Rows are points. Before rounding, the points of a table are all equally far from one centre. They may lie mostly on one side of it. Where is the centre, to within rounding?
In the rows, zero is written as 128.

Points:
[[117 170]
 [145 178]
 [118 171]
 [149 117]
 [131 178]
 [109 140]]
Centre: [139 147]

Points (11 x 6):
[[162 167 152 136 120  83]
 [153 147 132 173 108 162]
 [154 100 128 155 152 156]
 [193 103 173 138 126 123]
 [134 123 121 143 121 169]
 [140 128 202 149  93  97]
 [129  98 167  98 138 128]
 [109 134 124 152 128 162]
 [136 125 171 136 113 181]
 [146 145 190 174 147 166]
 [129 134 168 105 122 165]]
Centre: [140 131 161 148 130 124]

Points (17 x 11):
[[149 169 132 135 109 132 140 122 138 134 115]
 [161 124  97 118 105 132 160 139 138 136 115]
 [113 144  80 138 137 161  83 202 119 150 115]
 [142 161  79 112 126 149 151 125 163 137 177]
 [127 211  90 101 126 133 101 142 148 106 131]
 [144 159  86 156 125 140  82 136 101 137 122]
 [127 141 111 105 103 102 137 131 201 117 138]
 [128 173  66 119 150 160 128 177 169 156 123]
 [144 192  97 124 158 160 120 160 170 151 148]
 [139 131  97 106 203 149 128 113 140 119 133]
 [118 165 129 102 103 142 116 117 121 131 177]
 [108 140  66 167 117  95 112 137 174 122 168]
 [119 156 106 137 133 154  82 130  85  87 120]
 [112 167  90 178 142 132 118 144 115 104  94]
 [114 150  59 124 123 173 126 112 155  91 121]
 [167 156  88  75 121 150 120 170 130  88 135]
 [133 177 121  97 105 144  77 150 166 143 143]]
Centre: [116 135 104 124 141 131 113 158 144 111 141]

Points, 20 rows:
[[116 101 150 166 142 143 126 151  42 133 120 126 148 153]
 [ 91 117 118 122 144 137  90 108  99 110 107 128 143 158]
 [127 119 131 154 160 164 101 148  47  99 131 128 128 126]
 [170 124 172 120 126 135 138 149  79 108 151 157 129 121]
 [151  69 132 134  83 115  93 126  81 100 126 130 108 137]
 [104  61 159 148 146 147 117 139  73 121 122 140 136 144]
 [159 110 114  99 143 113 117 126  51  88 113 125 133 143]
 [120  76 128 134 173 136 101 124  55 123 113 135 125 139]
 [150 113 162 128 142 142 131 127  49  90 150 114 132 116]
 [161 103 126 137 135 131 147 157  50  89 100 131  83 132]
 [126  99 119 154 135 107  63 145  68 111 122 144 126 183]
 [102 103 155 148 155 150  93 127  79  92 145 161 154 163]
 [152  72 170 127 136 132 105 158 109  84 109 133 132 144]
 [118 117 118 130 160  95  97 134  76 109 164 115 127 170]
 [154 103 151 103 142 142  84 130  73 113 107 116 126 164]
 [148  74 144 142 162 147  86 142  94  87 134 116 105 139]
 [108  98 135 135 115 166 114 116  78  83 108 134  71 143]
 [146 128 145 152 103 133  81  88  81  95  91 121  87 146]
 [149 117 155 130 171 140 111 133  49 124 127 135 150 130]
 [ 91 145 134 163 152 148 120 126  56 120 110 133 133 175]]
Centre: [135 116 141 151 132 120 122 125  87 103 122 141 114 151]

Points:
[[154 135 110 122  92 101 150 115 160  92 142 182 134 111 125 102 176  51
  119 113 121 145 117 150]
 [175  93 127 124 107 167 115 137 147  87 168 151 107 165 130 116 150  77
  151 111 100 137 100 101]
 [119  88 137 109 133 113 145 127 142  83 128 162 119 176 134 140 131  86
  126  94 123 152  78 122]
 [160 117 136  77 110 133 144 151 127  70 120 124 111 130 138 111 142  59
  159 105  94 140  97 130]
 [169 102 143 115 130 151 136 101 137 102 182 141 143 131 158 154 166  75
  124 118 112 139 107 151]
 [167 106 117 120 110 119 139  94 110  92 168 176 122 158 130 133 150  66
  154 117  81 150 101 115]
 [133 132 119 119  68 155 113 122 128  90 179 138 117 126 133  85 157  56
  137  85 120 159  85 135]
 [164  97 154 110 113 149 165 123 114  98 150 133 130  97 138 105 162  65
  139  99 129 130 116 141]
 [144  79 138 101 125 117 138 134 105  81 146 133 126 114 165 110 187  73
  159 109 133 147 116 122]
 [167 103 116 127  91 147 136 116 110  64 122 166 134 137 155 106 205  65
  109 102 120 136  84 101]
 [187 131 121  81  87 158 149 113 130  86 158 149 120 141 123 104 140  49
  127 112 131 146 101 122]
 [149 127 118 143  92 147 152 107 103  62 158 120 115 144 125 103 163  44
  138  97 103 156  67 135]
 [183 101 132 115 112 144 120 149 130 122 159 143 125 141 156 112 167  58
  160  95 111 146  99 111]
 [144  92  93  95 112 139 125 133 115 100 128 152 143 121 118 116 142  27
  140  92 111 121  96 152]
 [175 100 157 107 101 132 119 108 139  89 174 149 137 135 121 122 153  46
  131 101 127 150  79 134]
 [147  89 111 117  97 131  96  92 143  98 138 161 161 136 140  82 171  65
  142  82 121 127 100 132]
 [135 121 132 102  97  89 125  75 107  94 168 133 139 141 154 128 185  71
  136  98 138 154 112 110]
 [150 100 116 104  98 163 112 106  94  61 155 115 112 147 136 116 170  73
  150  96 128 147 130 138]
 [154  92 130 107 108 134 161 116 161  91 155 142 138 120 127 122 182  41
  134  99 110 118  86 125]
 [136 116 119 117  85 135 170 114 150  88 175 121 105 117 145 134 154  75
  142  87 100 140  94 146]
 [148  98 143 117  95 129 133 126 112  81 166 156 115 103 145 138 165  64
  150  92 129 159  68 109]
 [166  90 132 137 100 118 161 130 135  96 125 130 119 149 157 161 174  91
  137  86 106 160 108 114]
 [161 109 129 135  82 125 113 114 126  82 104 128  90 137 136  93 138  58
  171  96 124 156 121 118]
 [142 115 164 108 108 145 137 135 108  83 177 133 161 119 153 118 158  95
  138  99  94 142  78 113]
 [158 114 150 135 103 140 137 141 138 108 166 126  92 128 147 112 174  45
  145  95 134 145  87 112]
 [167 131 142 105  51 145 134 129 127  56 128 123 147 108 124 108 156  65
  143  90 119 129  85 121]
 [179 119 137  95 137 125 137 121 123 113 132 144 144 158 149 112 154  66
  120  78 137 117  94 135]
 [159  90 131 107  97 143 139 122 132  93 163 166 127  96 150 130 138  66
  141  95 131 162 126 118]
 [177 106 126 128  93 160 151 113 127  56 135 112 110 140 150  92 147  44
  152 124 123 152  81  99]
 [177 109 151 109 116 156 148 136 114 114 136 125 112 117 138 114 142  66
  126  92 127 149 124  97]
 [157 137 115 107 111 120 124 124 140 126 123 113 139 106 131 103 136  79
  126  83  86 155 134 112]]
Centre: [135 124 112 133  97 129 125 124 125  96 132 130 139 138 138 124 147  83
 129 138 131 131  99 120]
